Each point is reached from the start by the listed moves, each made 0, 1 or 2 times, or once backwards (-1), plus a little noise. Is the number of moves made odd or even? Then give how often each move was made.

Moves:
(1): [ 29   1  -5 -23  -6]
(2): [  3  40  23  -8 -20]
(3): [  7 -11  18  10  15]
Start: [19 -1  8  3 -8]
Points:
[  7 -31 -33   0   0] -> even (0, -1, -1)
[ 54  80  49 -38 -55] -> odd (1, 2, 0)
[ 62  68  73 -25 -39] -> even (1, 2, 1)

Moves:
(1): [ 16   7  12  -7 -10   3   7   8  13  11  -3]
(2): [ -2  13  11   5  -5  14 -14  -4   0   4  12]
(3): [ 14 -18  31   1  23  16  -9  -3  -9   2   1]
(4): [  1  -7   4  20 -11   4   1   5  -6  -8   1]
(5): [  9   8 -20  14  21   0   8  -5   8   3  -3]
(6): [-10  -7   2  -2  -1  18   8   5   4   6  -1]
(7): [ -2   3   5   7   2 -12  15  -5   6  -1   7]
(8): [-13  -4  10   4   9   4  -7  28  17  -9   8]
(9): [ -1  -9   0   9  -4  -6 -17 -11  25   0 -13]
Start: [-15   9  -2   7   4 -14  -7   6   2  15   2]
Points:
[ -9 -21  10  31 -54  -3 -35 -12 -15   6 -20] -> even (0, 0, 0, 2, -1, 0, -1, -1, 1)
[  9  68 -20  54 -29 -58 -17 -62  71  37   1] -> odd (1, 2, -1, 0, 1, -1, 2, -1, 2)
[-44  28  13  19 -50 -15 -95  12  58   2   2] -> odd (0, 2, -1, 0, -1, -1, -1, 1, 2)
[-12 -17  66  12  75  88 -66  13  41  40  10] -> odd (0, 2, 2, -1, 1, 2, -1, 1, 1)
[ 53  10  45  58  79 -10  37  -2 -11  19  23] -> even (1, 0, 2, 1, 2, -1, 2, 0, -1)
[-66 -30  31  44 -24  12 -67  15  46  -6   2] -> even (-1, 1, 0, 1, -1, 1, 0, 1, 2)

Moves:
(1): [  6  -4   6   3  -5   6 -10  -4   1   0  -2 -10   3  -2  -3  -6  -1  -1
 -10  -5]
(2): [  0  15   3  -3  10   3   6  11   3  -4  -9 -12   8  -3 -11   3   9  -7
  12  12]
(3): [  9   4   4   2  -2   0  11   7   3   7   1   7  -3  -7 -10   1  12  11
  -3   5]
(4): [ -6  -6  -6  11  -3   9  -2   1  -1   1  -2  -3   6   2  12   9   7  -1
  -2 -13]
(5): [ -3 -12   1   0  17   0  -5   3   1   6  -3   1  -6  -8  -3  11  -2  -2
  -7   6]
(6): [ -7  10  -5  -9   5  10   0 -17  -8   1  -8 -14  -4  -4   0   5  -2   7
   2  -3]
(7): [ -7  -2  -8 -10 -20   2   4  10   8   0  -8  -3   0 -10  -9   9  10  -6
   4   5]
(8): [ -1  -2   1  -2   2   8  -8  -1  -6   1   6   3  -1 -15  -4  -5  -2   0
   7  -3]
(9): [-10  -5  11  -2   1 -13 -13  -6   6  16  17   5  -5  16  -4  -2 -13   6
   3 -20]
(10): [  3  -3   3   5  -2  -6   0  -4 -15  11   4  -2   5   0  -2   1   9 -13
   6   1]
(11): [  5  -7   1   8   0  11  11  -3   0  -5   8  -6  -6  -2  -9  -2 -14 -16
   4   8]
(12): [  2   7  -9  -6   0   3   4  -3  -3  15   0  10   0   1   6 -11  -6 -11
  -7   1]
(13): [ -9   4   7  -2   5   4   6  -9   5 -16  -2   7  15   0 -11   7  12   2
   3  -9]
(14): [-1 -3 -4  0  4  8 -3  9 -7 -3  4  6 -1  9 -6 -3 -1  5 -5  4]
(15): [ 8 10  8  1 -5  4  5  1 -9  4 -3 -1 15 -5 11 17 -8  3 -6  4]
(16): [ 2  5  7  5 -2 -7 -5  2 -3 -1 -7  7 -9  3 -2 10 -7 -4  2 -5]
(17): [ 11   0 -16   4   1   6  -2  -8   2  -6  13   7   4   4  -1  12   5   0
   3  -4]
(18): [  5  -1  -2   7   9  -7  -4   2  -3   6 -10  -5   7  -1  -5  -3  -7   9
   1  -3]
(19): [  9  -8   7 -10  -2   3   3   4   3   1  -7  -4   9  10  -4   3   9  -3
   7  -3]
(20): [-2  2  4 -4 -3  6  0 -6  5  4 -7  5  8  3  1  3  4  3 10 12]
Start: [ 12   1   2   5   2  -6  11   6  -4  -7   7   6  17  15   0  -6   1  -5
 -18   3]
Points:
[  8 -33  36 -19   5  24  24 -30 -14 -44  45  18   3  31 -24 -60 -28 -45
  27  -9] -> even (-1, -1, -1, -1, -1, 0, -1, 2, 0, 0, 2, 0, 1, 0, -1, 0, -1, -1, 2, 0)
[ -2 -89  10  13   0   3  -4 -47  -2  79  18  -5  61  53   0  17 -11 -79
 -15 -51] -> even (1, -1, -1, 2, 2, 0, 1, -1, 2, 2, 2, 2, 1, -1, 0, -1, 0, 1, 2, 1)
[ 26   0   7  75  45 -14   6   2 -36 -21  18 -28  45  95 -49  15  -9 -69
  36 -59] -> odd (0, 2, -1, 2, -1, 0, -1, -1, 1, 2, 2, 0, 1, 1, -1, 2, 1, 2, 1, -1)
[ 21  32 -14 -12  39 -61 -29  24 -17  68  36  21  -9  57 -40 -44 -19 -25
  -4 -20] -> even (0, 2, 0, -1, 0, 0, 0, 0, 2, 1, -1, 2, -1, 1, -1, 1, 1, 1, 0, -1)
[-20 -10 -61   7  27  45 -21  31 -13 -34  24 -33   0 -14  -8  18  -7  10
 -29  10] -> even (0, 1, -1, 1, 1, 1, 1, 1, 0, -1, 0, -1, -1, 2, 0, -1, 1, 0, -1, -1)
[-40 -57  11  29 -32  20  16   3 -26  47  29  18   3 -30   7  55 -13 -65
  -7  12] -> odd (-1, -1, 0, 2, 2, 0, 2, 1, 1, 2, 2, 0, 0, 0, 1, 0, -1, -1, -1, 1)
